Each row is a point. The window is the flat piece filled in between its corners: a triangle in 3 columns, a solid with four corners in 4, and so on. A path goes straight from each point to the next, and from the last back to the first. List the points from which the path goes on through the window.
(in the rows, 128 means zero)

Window (3 x 3):
[[147 102 110]
 [128  83 124]
 [ 96 175 157]]
Path:
(1): [ 60 140 135]
(2): [135 189 168]
(3): [108 171 178]
(4): [ 85 164 115]
(5): [ 96 143 112]
(6): [120 161 169]
(7): [127 147 152]
(8): [ 71 174 133]
Through the window after points: 1, 3, 5, 7

Window, 4 rows:
[[133  82 126  96]
 [134 134 147 118]
 [ 70 168 108 197]
 [118 152  97 150]]
Path:
(1): [ 64 176 128 146]
(2): [126 119 132 142]
(3): [ 92 147 115 197]
(4): [ 55 195  95 157]
(5): [ 66 143 115 143]
(6): [146 126 133 172]
(7): [137 122 157 127]
(8): [112 164  93  95]
Through the window after points: 3, 7

Window:
[[138  74 123 144 141  48]
 [108 166 155  99  87 146]
 [151 149 142  67  88 155]
 [166 151 179 146 124 151]
 [133  62 107 159 108  90]
 [115 137 151  81 125 172]]
Path:
(1): [147 168 130 106 118 155]
(2): [ 92 127 208  83  89 149]
(3): [148 107 157  68  67 145]
(4): [140 151 136  90 115 146]
(5): [180 177 130 121 134 123]
(6): [128 126 154  64  86 154]
(7): [190  68 188 116 108 119]
(8): [135 173 140 153 126 129]
(9): [140 111 104 138 157  87]
(10): [135  83 169 157  89 107]
(11): [ 83  71 147 112  71 101]
(12): [188 116 115 135 157 111]
Through the window after points: 3

Window, 8 rows:
[[185 153  90 111 140 170  84 143]
 [108  67 144 122 110  64 188 105]
 [133 155 203 104 114 166  81 144]
 [124 161 126  25 198 132 170 131]
 [ 94 112 138 136 144 124 137 165]
 [115 130 163 140  95  99 220  89]
 [165 127  71 167 167  64 125  76]
 [ 80  90 135 114 156 159  93 106]]
Path:
(1): [110 163 169  79 120 138  91 163]
(2): [105 141 111  45  90 123  73 207]
(3): [114 120 162 147 171 133 165 115]
(4): [176  61 130 151 190 140 135 134]
(5): [142 180 120  84 123 131 133 126]
(6): [ 93 141 133 134 115 117 144 118]
(7): [201  90 185 101 135 124 174 105]
(8): [149 125 158 130 140 143 136 108]
(9): [130 131 126 104 123 115 101 127]
(10): [104 158 123 122  93  97 150  66]
(11): [160 106 138 120 146 132 159 132]
(12): [145  94 186 115 140 138 173 153]
(13): [ 95 165 120 108 144 107  96  85]
(14): [113 153 144  90  89  61 110 102]
(15): [166 136 105 110 180 171 150 122]
(16): [177 108 177 149 155 168 145  69]
Through the window after points: 2, 6, 16

Window, 9 rows:
[[ 60  91  61 126 172 117 123 110  60]
 [164 110 102 145 169 149 165 115 141]
 [ 56 143 121 147  92  56 115 113 126]
 [140 204 132  79 129 152  78 165 133]
 [ 95 115 225 142  66 105  93 145 108]
 [165  73 127 124  83 170 159 112  96]
 [141  84 169  93 141  94 142 162  84]
 [181 103 165  82 148 139 109 109  94]
 [117 103 167  95 110 145 129 111 146]]
Path:
(1): [ 98 200 213 119  91 112 172 121 165]
(2): [ 81 109 158 141 135 127 151  89  80]
(3): [126  99  99  86 110 122  89 155 140]
(4): [113  78 143 135 131 151  99 165 190]
(5): [123 110 102 124 146 126 148 103  74]
(6): [146 129 185  90 126 135 148  81  60]
(7): [114  89 138 109 111 108  88 171 143]
(8): [ 93  76  95 114 101  82  89 135 114]
(9): [109 180 209 119 115 146 144 117  98]
(10): [110 121 195 136 111  97 151  56  46]
(11): [100  86  80  96 154 137 101 179 134]
(12): [137  86 145 115 133 116 104 137  95]
(13): [109 168 133 109 121 147 159  93  91]
(14): [117 164 202  99 153 122 141 127  64]
(15): [132  99 135 136 109 121 118 137 124]
(16): [100  93 102 122 118  97  79 131  96]
Through the window after points: 2, 4, 10, 16

Window, 11 rows:
[[121 131 155 162 154 131 121  63 155 140 123]
 [146 118 162 125 158 179 161 109 116  70 114]
 [169 140 124  91 159 195 119 214 157  72 197]
 [157 112  60 107 124 104 141  42 118  98 117]
 [126  57 120 174  90  70 105 153 148 145 170]
 [135 103 134  88 121 127  76 101 153 101 169]
 [123 128 120 145  92 101 183 113  75 159 127]
 [ 86 111  82 127  95 142 125 117 150 126 116]
 [114 157 123 120 102 121 140 122 160 105  84]
 [114 112 132 159 134  82 132 106  96  92 180]
 [124  62 112 142 182  86 142 185  66 124 125]]
Path:
(1): [125 119 121 153 127  94  79 144 130 125 140]
(2): [146 129 109 141 138 134 117 126 113  79 137]
(3): [108 100 135  74 121 126 139 129 203 130 144]
(4): [112 101 103 114 133 117 151 113 156 114 154]
(5): [145 135 122 143  92 125 107 122 135 108 122]
(6): [131 119 124 153 120 139 133 116 102 120 111]
(7): [133 106 150  90 165 124 168 126 149  68 156]
(8): [121  84 115 105 161 108 189  86 149  97 171]
(9): [133 131 128 133 104 143 106 126 134 109 126]
(10): [139  98 153 249 162 139  88 137 112  76  95]
(11): [124 135 109  24 120 136 171  91 160 126 155]
(12): [125  77 121 146  95 104 158 115 149 129 146]
Through the window after points: 6, 12

Window:
[[ 41 151 141 151 184 139 115 120 128 136  88 121]
 [146 157 131 109 146 161  60 134 123 142 214 131]
 [ 97 135 142 167 166 206 110 117 106 137 196 144]
 [131 173 125 148  43 103 198 147 129 110 104 182]
 [ 81  86 157 132 178 125 128 152  88 105 125 136]
 [175 181 162 163  48 136 139 136  91 142  90 171]
 [161 162 140 145  70 142 197 156 109 152 125 103]
 [184 142 168 104 111 114 203 115 143 130  93 185]
 [100 150 129 171 201  98 141 108  89  99 115 134]
 [130 118  72 113 129 201 109 120  78 164 171 128]
 [ 87 148 134  95 143 196  97  91  59 121 198 104]
 [137  83 157 111 126  87 159  80 112 178 170 153]]
Path:
(1): [129 125 130 161  80 167 138 120 112  82 124 138]
(2): [172 114 126 169 126 173 108 113 144 138 136  70]
(3): [ 82 148 152 108 162 120 142 122  72 131 146 175]
(4): [ 43 164 140 135 175 158 136 164  85 148 119 147]
(5): [108 130 142 152 149 123 111  78 155 123 101 112]
(6): [140 123 127 135 150 131 121  67 136  77 132 130]
(7): [106 138 172 128 147 168 150 179  73 197 161 159]
(8): [120 149 146 126 131 117 197 176 105 190 170 187]
(9): [144 155 128 131  83 142  92  76 117  66  81 105]
(10): [139 147 145 127 123 156 144 103 139 105 133 124]
(11): [ 86 140 147 109 155 130 143 132  59 174 129 170]
(12): [124 161 136 100 162 113 128 130  96 193 176 154]
Through the window after points: 4, 10, 12

Window, 14 rows:
[[157 139  78 190 108 143  68  98 148 145  72 114 154 181]
 [126 164 109 221  98 142  60 164 146 186 109  98 102 158]
 [149 108 171 191 196 149 182 113 142  75  42 101  66  68]
 [137 151  92 197 129 207  40 103 104 187  98 115  90 170]
 [115 136 123 131  81 142  86 107 128 189  95 160 138 129]
 [114  89  71  73 161  94 163 109 124 127 145 120 118 101]
 [ 95 154  93 104 109 145 203 121  99 108 132 134 133 134]
 [162 102 153 190 206 122 173  97 130 109 134 155 128 104]
 [154 119 134 150 100 143 108 104 125 186 109  93 101 201]
 [129 164 105 165 126 155  89 109 192 152 100 164  82 185]
 [128 143 141  82 126 142 142 108 135  73 161 110 129  96]
 [108  99 127 111 131 110 134 135  92  69 124 156 105 138]
 [ 95 161 115 126 159 122  68 114 118 192 101 113 161 197]
 [ 67  74 120  82 112 179 177 146 150  82 151 131 145 120]]
Path:
(1): [104 143  95 179  99 141 107 111 141 138 100 114 118 153]
(2): [ 84 117 114 165 103 141 105  76 113 122  93 125 152 138]
(3): [177 164 104 130 128 147 106 156 167 183 112 148  91 162]
(4): [162 134 103  84 154 151 142 154 143 110 125 162 137 121]
(5): [ 71 107 130 208 106 144  97  82 123 158  99 106  90 181]
(6): [ 97 108 139 162 146 118 132  94 120 132 108 116 102 142]
(7): [193 157 114 165 161 190 137 164 163  94  76 109  94 104]
(8): [183 117 129 108 171 187  93 128 107 146 129 133 132 147]
Through the window after points: 2, 8

Window:
[[125 107 136 139 117  50 154 139  71 150 116 141 158  84]
 [125 101 131  62  77  89 167 130 181 116 157 133 117  96]
 [100  98  84 105 136 172 136 106  55  92  80 127 140 117]
 [100  81  96 118  96 136 206 100 175 116 122 158 158 182]
 [ 88 118 138  51 117 124 124  82 145 163  68 129 183 127]
 [111 105 159 130  62 153 147  89 197 158  78 198 140  92]
 [ 87 177 191 106 150 163 192  74 184 123  74 141 110  87]
 [143 151 131 142 116 104 159 155 189 127 144 175 157 100]
 [ 57 158 102  78 116  68 169 150 148  71 136 137 114 124]
 [101 111 152 129 100 135 171 153 113 140  87  90 171 148]
 [ 95 181  63  76 115 153  95  86  84 138 160  93  86 132]
 [150 154 104 151 133 106 140 125 120 114  74  89 112 136]
 [143  89 150 132 130  92 169 180 130 173  77 139 136 147]
 [ 86  28 178  65 103 124  92  79 117 130 131 114 132 152]]
Path:
(1): [ 57  96  90  85 148 100 160 133 146 146 138 129 125  84]
(2): [152 133 153 126  84 140 147  90 135 110  79 153 145 154]
(3): [115 134 154 100  92 129 134 115 127 140 110 136 125 151]
(4): [111  77  88 129 138 138 158 101 149 143  89 143 162  64]
(5): [ 53  53 134 124 163 115 178 161 146 146 115 145 123 104]
(6): [131 144 139  82  66 131 142  82 146 124 109 137 162 143]
(7): [108 106 144  90  95 111 149 100 131 125 132 153 157 156]
(8): [107  87  75 132 126 155 205 141 207 118  80 102  85  66]
(9): [ 92  93  95 133 126  91 180 103 159 115 103  71 159  95]
(10): [148 171 158  84 103 148 118 164 120 130 129 235 117 148]
(11): [131 132 168  73  66 120 184 148 120  66 122 115 136 183]
(12): [106 122  92 139 141 113 131 109 145 155 111 137 121  86]
(13): [ 66  74 129 112 118 123 120 117 164 132 119 102  77  81]
(14): [181 173 118  94  88  76 193 126  90 130 124 168 201 151]
(15): [110 128 173  72 101 112 175  82 126 101 118 135 137 160]
(16): [ 76  95  85 121 123 115 128 162 148 157 104 146 140  74]
Through the window after points: 7, 9, 13

Window, 14 rows:
[[106  83 148  97 137 123 121 131 174 159 142 138 125 145]
 [151 156 146 146 131 118 131 109  83 132 158 132  67  65]
 [116 147 118 166 162  55 155 165  66 160 127 171 127  66]
 [114 191 183  63 150 182 111 105 115  94 103 171 179 103]
 [125 240  95 105 177 114 157 143 229 102  96 127 127 153]
 [165  77 164 135 160  66  66 127 163 111 109 103 122  98]
 [152 116 172  69 114 111 143  81 126 104 125 162 123 111]
 [104  56 132 113 106 136 119 167 145 118  52 167 136  93]
 [101 146 121 208  97 103 121 109 103 168 111 115 116 132]
 [ 11 120 129 113 144 135 130  66 163  43 146  90 102 156]
 [190 148  76 103  38 167 133 137 160  78 133 115 162  85]
 [129 139 200 131  70 105 141 195 137 159 102 126 132 153]
 [ 75 134 142  92  98 110  84  93 148 110 122 115 112 106]
 [158 109 101  73 110 123 147 135  91 140 130 116 103 135]]
Path:
(1): [126 146 124  90 131 123 143 134 169 123 102 104 171  64]
(2): [150 126 142 138  92 120 101 137  99 125 116 191  85 153]
(3): [129 141 113 129 134  86 106 152 121  59 104 171 110 145]
(4): [142 128 176  92 122 158 158 109 152 204 136  89 145  89]
(5): [120 131 133 101 105 132 147 145 153 114  98 104 147 109]
(6): [120 145 135 132 120 103  81 106 132 122 135 169 114 143]
(7): [ 74 117  92 140 106 119 104 137  74 124 128 229 141 145]
(8): [156 156 175 113 151 109 135  97 182 104 129  41  82  78]
Through the window after points: 7

Window:
[[162 149 153 113 191  92 121 143 148  97 160 105 130 146]
 [ 97 113 135 150 132 106 159 165 147 210 158 142 141  93]
 [169  89 143  83 101 107 183 112 138 109 175 141  99 136]
 [144 108 133 190 157 148 136  54 166  89 122  70 185 144]
 [156 138 115  67 153 204 114 154  98  85 136 101 159 188]
 [107 125  99 118 162 111  43 156  75 157 144  80 115 144]
 [146 159 107 149 156 110 133  71 115 145 111  79 120  78]
 [149  88 116 187 155 166 176 110  64 114 115 167  63  25]
 [ 94 151 192 127 154 166 101 102 112 104 165 115 185 154]
 [144  77 159  88 169 144 108 173 186 143 180 111 196  63]
 [104 145 129 167 191 155  95  63 117 159 158 161 115 125]
 [123  80  71  88 136 134 176 172 136  99 186 118 141  68]
 [140 160  75 127  94  97  68 173 140 136 150  85 112 122]
 [175 123 133 186 165 173 136 124  35 152 192 131  96  74]]
Path:
(1): [132  96 158 124 147 150 111 138 171 144 131  94 128 103]
(2): [ 99 137 148 101 194 125 141 111 162 118 171  68  88 115]
(3): [171  85 100 175  77 115 127 159  82 174 141 186 178  88]
(4): [127 149 109 129 167 118 113 126 104  95 150 132 163 124]
(5): [155  98 164  81 124 185 134 135 130 136 158  89 110 163]
(6): [123 102 112 140 142 147 132 136 137 127 154  71 116 136]
(7): [149 136 144 131 166 132 113 106 106 125 136 148 164  96]
(8): [141 124  98 140 158 126 126 132  95 121 171 128 157  94]
Through the window after points: 4, 6, 8

Window, 14 rows:
[[144 135 152  82 164 125  88 130 129 185 152  88 115 150]
 [156 133 140 122  68 166 140 201 104  92 147 129 215 137]
 [149 114 100 145 140 145 178 164 151  63 156 126 146 163]
 [121 109 188 180 202 162  70 172  97 173 180 136 106 128]
 [146 136 158 125 192 113  92 175 141 174  55 102 102 118]
 [ 47 143 138 155 129 138  94 173  83 133 190 100 114 119]
 [116 106 169 159 150  96 111 145 115 148 140 114 196 134]
 [183 108  99 145  42 135 155 129 136  74 100 186 186 136]
 [ 78 178 165 145 153 178 117 130 100 118 191 105 161  83]
 [106  60 177 106 102 154 162 143 108  97 141 135 170 115]
 [ 72 177 199 155 140 141 136 168 107 157 145 164 141 154]
 [115 129 105  91 208 140  82 154 126 209  74 134 148 146]
 [165 131 118 124 176 142 112 129  82 146  65  95 127 182]
 [197 101  98  99  97 107 191 158  80  96 137 150 183 110]]
Path:
(1): [133 105 137 140 127 133 153 143  99 173 145 113 146 116]
(2): [152 129 149 125 148 131  94 188 125 108 106 142 153 154]
(3): [111 131 157 117 151 134  98 148 104 119 136 130 144 128]
(4): [120 128 107 165 129 129 132 178 128 190 123  98 135 133]
(5): [132 155 119 166 110 185 181 126 119 174 134  85 199 115]
(6): [120 110 165  88 157 110  64 201 103  95 136 166 144 150]
(7): [127 158 170 102 138 145  87 176  76  83 113 137 178 161]
(8): [129  91 110 167 135 135 159 149 150 196 143  90 112 100]
Through the window after points: 3, 5, 7

Window:
[[101 102 123  86 136 124 111 130 159 112 146 102 115 161]
 [158 130 153 119 108  79  98 130 139 151 108 132  81 123]
 [175 153 139 122 146 139  54 115 127 110 138 130  89 153]
 [208 133 109 134 179  70 130 195 110 152 163 117 111 114]
 [203  56  65 144  98 192 123 155 147 111   7 222 148 133]
 [143 123  81 145 129  90  97 112 180 135 137 100 102 119]
 [199 136 132  99  99 142 114 101 140 145 152 158 104 112]
 [110 130 148 111 180  94 110 104 137 129 132 128 175 158]
 [ 92  93 133 145 130 173  93 130 163 184 111 101 142  42]
 [ 69 183 123 110 177 125 104 136 109  72 148 151 126 133]
 [160 125 140 137 150 154 153 122 184 126 138 142  96 154]
 [119 148  84 129 114 131  94 118 148 171  99 103 124 185]
 [171 150 162 109  77 183  75 141 217 123 139 168 113  94]
 [135 107 142 175 150 122 133 141 104 125 186 157 159 177]]
Path:
(1): [114 137 108 129 143 125  48 121 168 195 162 182 128 161]
(2): [129  96 144 139 188  94 105 164 184 196 159 167 128 137]
(3): [211 165 100 125 108 149 151 125 107  67 123  93  91 129]
(4): [157 137 146 139 113 138 124 152 101 126 122  76 165  76]
(5): [133 138 119 109 143 136 100 110 161 129 144 173  94 143]
(6): [106 129  94 101 153 157  27 129 164 107 176 201 110  99]
(7): [172 133 165 139 125 117 176 142 136 125 100  96 129 137]
(8): [152 132 134 147 122 146 123 153 124 117 127 105 134 154]
(9): [137 102 101 121 165 127 101 103 185 153 149 195 120 105]
(10): [100 143  96  95 162 123  46 135 172 132 163 158  57 141]
(11): [199 129 165 149 115 136 132 111 107 111 103 103 165 138]
(12): [137 180 138 145 137 171  84 143 133 108 118  76 127 129]
(13): [ 95  76 116 107 149 110 116 120 155 158 142 175 125  91]
(14): [ 92 113  83 119 164 134  36 138 148 141 158 183  95 145]
(15): [196 132 152 130 104 127 158 132 145 132 119  94 124 117]
(16): [157 138 152 115 128 126 141 126 139  83 132  80  99  96]
Through the window after points: 2, 4, 10, 12

Window:
[[133 104 116  73 116  92 139 113 150 173 152 156 174 123]
 [127 166 148  72 123 180 126  98 115 168 135  90  90 185]
 [136 168 126 137 119 147 122  62 188  83  63 122  95 174]
 [ 41  96 131 117 128 136 127  93 108 140 145  71 139 107]
 [117  93 134  48 126 126 193 168 144 130 146  92 192 157]
 [ 87  98 116 134 150  80 110 163  72 130 111 113 148 121]
 [140 106 139 117 152 189 100 195 151 172 189 118 108  93]
 [ 69 128 145  94  47 118  88 130 124 163  94  81  82 140]
 [122 132 122 132 115 103 134  84 179  56 189  38 156  87]
 [103 137  95 124 137 157  99 144  64 167  80 104 135  98]
 [216 162 138 210 104 181 156 122  92 142 110 119 170 146]
 [126 155 192 108 163 151 107  92 135  87 175 133 151  51]
 [153  88 134  81 124 137 142 132  99 118 109 155 116 122]
 [142 114 131 166 114 156  36 119 125 136  85  76 126 131]]
Path:
(1): [142  94 157 122 136 137 164 105 126 148 120 120 130  78]
(2): [141  97 175 113 152 106 153  94 126 132 106  47 151  84]
(3): [ 52 125  97 115 105 170 105 132 124 139 162 130 125 150]
(4): [146 159 121 151  93 163 117  95 127 111 110 132 135 141]
(5): [189 117 166 157 174 141 173 150 136 164 101  69 140 148]
(6): [165 144 167 153 188 117 183 117 146 155 111 125 158  79]
(7): [100 113 107  83  71 147 101 122 112 121 160  99 132 157]
(8): [ 85 169  86  75 110 123  84 162 124  99 156  93 156 198]
Through the window after points: 2, 4

Window (14 x 14):
[[172 171 159 110 101 128 118  97 105 114  90 135  62  71]
 [104 112 132 160 159 202 189 131 182 138 172 175 152 141]
 [184 128 112  91 185 152 115 104  91  87  62 116  60 108]
 [ 77  76 114 126 142 152 142 171 192 128 147 172  97 107]
 [209  83 159 126 143 154  75  99 103 115  91 145  97  72]
 [205 104 130  58 103 124 134 123 104 125  87 126 123 125]
 [ 76  66  81 181 135 141 172 100 155 163 196 153 124 140]
 [162 100 179  69 145 116 109  65  84  87  89 175  90 127]
 [140 116 149 130 182  54 129 139 128 131 138 137 188 147]
 [ 92  99  93 178 124 157 158 170 111 120 153 202 140 137]
 [164 104 152  85 128 140 118  93  82  48 116 103 114  65]
 [101 110 144 116 137 105  88  91 114 132  71 117 205 152]
 [136 111 108 164 125  97 118 134 194  86 138 152 171 202]
 [ 83  71 163 177 138 150 151 160 134 139 161 120 127 185]]
Path:
(1): [192 138  98  93 162 152  88 124  86 109 149 109 119 124]
(2): [146 144 150 111 150 179 107 124 111 101 167 157 107 130]
(3): [125  55 119 139 118  95 156 118 137  88  87 116 147 103]
(4): [142  46 142 171 137 109 158 117 173  71  90 179 102 119]
(5): [153 158 131  70 136 150  80 115  52 133 131  97 123 104]
(6): [156 154 161  86 126 113 101 112 110 138 141 161 148 148]
(7): [135  68 114 159 163  99 160 144 141 103 103 122 136 118]
(8): [113  98 148 143 154 130 213 112 129 119  74 198  69 100]
(9): [158 117 129 121 118 145  84 124 102 114 155 118 158 153]
(10): [104 119 111 109 178 147  57 143 118 150 168 134  99 147]
(11): [166  91 162 134 102 121 204  85 158  85  81 148 144 116]
(12): [139 102 135 126 146 127 138 112 136  93  82 144 103 131]
Through the window after points: 2, 6, 12

Window (14 x 14):
[[124 183 148 115 119 158 119 159 156 134 101 125 130 108]
 [116 106 110 104 107  83  87 190 137  84 162 143 155  72]
 [ 71 106 119 117 140 169 122 199  88  81 149 147 175 125]
 [131 126 114  70 183  98 102 113 124 102  81 161 121 115]
 [155  67 146  20 112  89  70  59 125 161 132 136 126 119]
 [131 120  85 145 116 149  81 181  99 107  98 182 184  71]
 [109 146 105 158 117 123  59 164 144  86 147 155 136 126]
 [119 102 100 102 162 177 133 150 125  76 151 144 123  95]
 [ 97 183 160 135 134 159 131 126  88 193 120 148  90  87]
 [126 121 124 161 141 122 119 167 162 152 138 142 144 110]
 [170 118 131 165  83  69 179 136  99  77  77 158 125  77]
 [211 114 160 152 216 119  84 127 110 138 211  66 137 118]
 [ 96  62  70  55 108 104 106  80  81 120 107 113 174  78]
 [131 141 166  90 174 118 149  60 142  75  75 181 141  80]]
Path:
(1): [133 176 108 102 111 123 138 102 115 126 174 175 123  95]
(2): [144 129  96 130 132 124 130 157 106 140 167 165 168  89]
(3): [106 108 140 118 131 129  64 161 141  82  63 116 118 111]
(4): [124  74 151 105 195 100  85 170  82 111  82  82 147  91]
(5): [147 117 104 108 127 123 113 101 120 121 166 135 147 101]
(6): [137 156 103  96 134 117 126 126  97 158 165 172 128 143]
(7): [116 117 155 101 145 135  94 133 148  97  67 119 130  74]
(8): [101  93 175 148 172 150  82 172  96 174  70  93 124  91]
Through the window after points: 4, 6, 8

Window (14 x 14):
[[129 171 135 106 102 111 120 110 137 162 106 153 142 139]
 [112 109 159 126 125 106 119 133 150  80  95 129  98 117]
 [136 113 108 178 131 106 123 122 131 111 162 163  92 116]
 [155 127 128 136 134 134 124 123 112 143 107 100  99  92]
 [119 249 121 139 154 129 138 112 115 112  90  85 106 166]
 [149 177 130 100 109 139 135 120 117 138 161 150 173 141]
 [183 119 109 129 134 115 155 142 134 139 121 109 115 153]
 [157 111 140 123 161 123 136 130 118 122 128 174 101 115]
 [144 186 121 103 102 156 110 151 124 151 116 141 135 157]
 [141 142 136  89 123 102  79 133 134 145 134 134 134 129]
 [150 105 123 151 151 112 111 146 128 136 104 130 149 117]
 [107  98  91 136 136 105 132 134 106 133 144 142 118 129]
 [129 116 154 159 136  95 136 157 113 133 137 133  88 107]
 [147  97 152 143 139 126 115 116 116 127 110 119 117 159]]
Path:
(1): [133 144 126 129 161 138 119 135 135 141 132 142 118 126]
(2): [155 131 118 123 103 110 119 132 121 130 106 129 141 143]
(3): [151 113 131 108  93  77 133 146  88 114 122 116 125 135]
(4): [122 137 114 156 167 150 125 122 149 145 129 142 104 119]
(5): [129 143 143 117 145 124 126 108 151 158 127 127 130 113]
(6): [150 146 126 119 111 116 119 152 101 122 100 147 126 155]
(7): [149 162  90 147 124  80 126 111  86 107 131 157  96  87]
(8): [134 139 134 136 134 139 124 135 136 138 123 119 116 145]
(9): [123 148 138 139 143 127 127 105 165 143 136 141 128 137]
(10): [159 123 122 125 116 114 124 146  91 118 126 135 128 132]
(11): [155 145 134 136 121 119 132 145 105 105 104 157 128 127]
(12): [143 136 126 125 144 124 126 125 133 144 128 125 113 139]
(13): [126 148 129 151 138 127 127 111 155 128 137 120 101 126]
(14): [142 123 129 129 134 100 122 137 107 122 120 142 122 128]
(15): [155 136 119 127 130 121 130 100  71 103  96 121 113 117]
(16): [135 128 141 142 132 129 126 157 167 163 134 137 123 148]
Through the window after points: 3, 7, 9, 11
